Each row is a point. The last column is the point's height on a tilted bowl or saddle (a function of degree 2), plus a little noise. Along how many of its main directions does it bend up, bend down or stay straight?

Points (10 x 3):
[[ 58 -40 -41]
 [ 29  -8   8]
 [-32  33 -14]
 [ 21  -5  14]
 [ 14  -1  16]
 [ -4 -13  16]
 [-18  30  -2]
 [  0  80 -83]
 [ 41  20  -7]
 [ 22 -17  10]]
Directions: 0 up, 2 down, 0 straight

Points, 17 rows:
[[ 31 -39 -26 -27]
 [-43 -23  62 -83]
 [-47 -24  -8 -22]
 [-10 -35 -45 -23]
 [  5  68 -54 -60]
 [-46  -1  25 -29]
 [  2  14 -41  -4]
 [ 29  -8   9  -9]
 [  1 -17   5   3]
 [-10 -14 -40  -5]
 [ 14  42 -23 -14]
 [-52   4  -7 -19]
 [-13  41 -53 -28]
 [ 40  50  -3 -42]
 [ 24 -10 -19  -2]
 [-13  20  -3   5]
 [-13  29 -39  -8]]
Directions: 0 up, 3 down, 0 straight

Points:
[[ 40   3  13  -8  12]
 [-22 -71  19 -33  56]
 [  4   0  11 -49  17]
 [  2  18  32  -5  24]
 [-34  60  17 -20  45]
 [ -9 -62  40 -40  60]
 [  1 -13 -43  11   4]
 [ 10  25 -77  -3  24]
 [-68 -10 -17  44  27]
 [ 25 -43  17  14  20]
 [-10 -21 -11  16   7]
 [ -4  22  13   9  15]
 [  4 -52  31  71  32]
 [ -4   6  18 -27  19]
 [ 29  -7  11 -16  10]
 [  3   6 -33 -28   7]
 [-19  24  16 -41  29]
 [-12  16 -27  54   7]
 [ 29 -15 -15   1   1]
 [  2  49  58 -20  54]
 [-30   3  64  62  40]
 [ 49  37  51 -35  50]
 [-38 -28   0 -29  33]
 [  0 -18 -28   7   4]
 [-34 -21  49   8  43]
 [  2 -25  37 -14  30]]
Directions: 3 up, 0 down, 1 straight

Points:
[[-63  14  22 -54  48]
 [-55 -13 -40 -28  38]
 [  3 -12 -48   5  23]
 [-13 -11  -7 -23  16]
 [ -6  36  24  -4  14]
 [  8  36  -9  25  15]
 [-20  15 -38  17  23]
 [ 11   4  39  21  17]
 [-46 -46  29  13  41]
 [-18 -28 -32  41  27]
 [  3  34  19 -49  24]
 [-19   3   7   1  13]
 [ -9 -53 -21  -7  27]
 [  8 -10  16  -2  11]
 [ 69 -22 -10  35  33]
 [  6  28  12   6   9]
 [ 34  -5  -3 -43  25]
 [ 10  34 -56 -63  52]
 [-12 -44  37   6  31]
 [ 16   3 -91  36  61]
 [  9   4 -39  45  27]
 [-12 -71 -24  32  39]]
Directions: 4 up, 0 down, 0 straight

Points:
[[ -73   55   -5  -10  -23  -24  -29]
 [ -34  -20  -71  -33   18   51   64]
 [  33  -37  -36  -25   -9   -2   14]
 [ -17   39  -20   -8   -5  -57  -41]
 [ -81   -5  -63    3  -15  -57  -20]
 [ -50    4  -32  -19  -17  -80  -16]
 [   6   19   28   15  -29    6    2]
 [   5   23   18   -2   16  -15  -12]
 [  18   37   41  -41   32  -70  -64]
 [ -15   20  -33   21   35   35   -4]
 [ -47   38    9  -21   -5   42   33]
 [   2  -32    9   -1    3   26   23]
 [  18   42   -9   13  -21  -36  -52]
 [   7  -10  -40  -87   12    4  -27]
 [ -69   -3  -40   51   46   25  -26]
 [ -14   22   22  -30  -10  -30  -26]
 [  10    8   47   -4   -2  -75   -3]
 [   2   57    9    8   34    0  -36]
 [   9   25  -42  -22    8  -46  -45]
 [ -34   16   29    4  -62   22    8]
 [  37    0   26   13   27  -11  -11]
 [  -6  -28  -10  -52  -38   22   24]
 [  43  -14    4  -54    8  -14  -46]
 [   8  -41  -29   50   -6   29    6]
 [ -34   26   11   12  -35   30   20]
 [  19   -2  -19    2   15  -23   -9]
 [ -35   15  -48   17  -81  -54 -104]
 [  -5   34   -9   21   13  -26  -23]
 [  32   55   -3  -10  -12   17  -21]
 [ -35  -11    5   21   43   48   10]
 [ -29  -37   13  -21   10  -14   12]
 [ -33   43  -38  -33   29   22    0]
 [  -6  -37   -7    6  -34  -31   -1]
 [  -1   49   29   30   64  -27  -23]
 [  -6    3   -3   25  -13  -23   -4]
 [ -34  -21  -18  -50    6   30   29]
 [ -11    4   20   31    9  -20    8]
 [  15   -2    7   17  -19    1    7]
 [ -19   11    0  -46  -22   10    4]
 [ -39    0    7  -76   12  -20  -35]
 [   2  -11  -24   20   50   12   -7]
 [ -11   27   66   11  -39   47   29]]
Directions: 1 up, 3 down, 2 straight
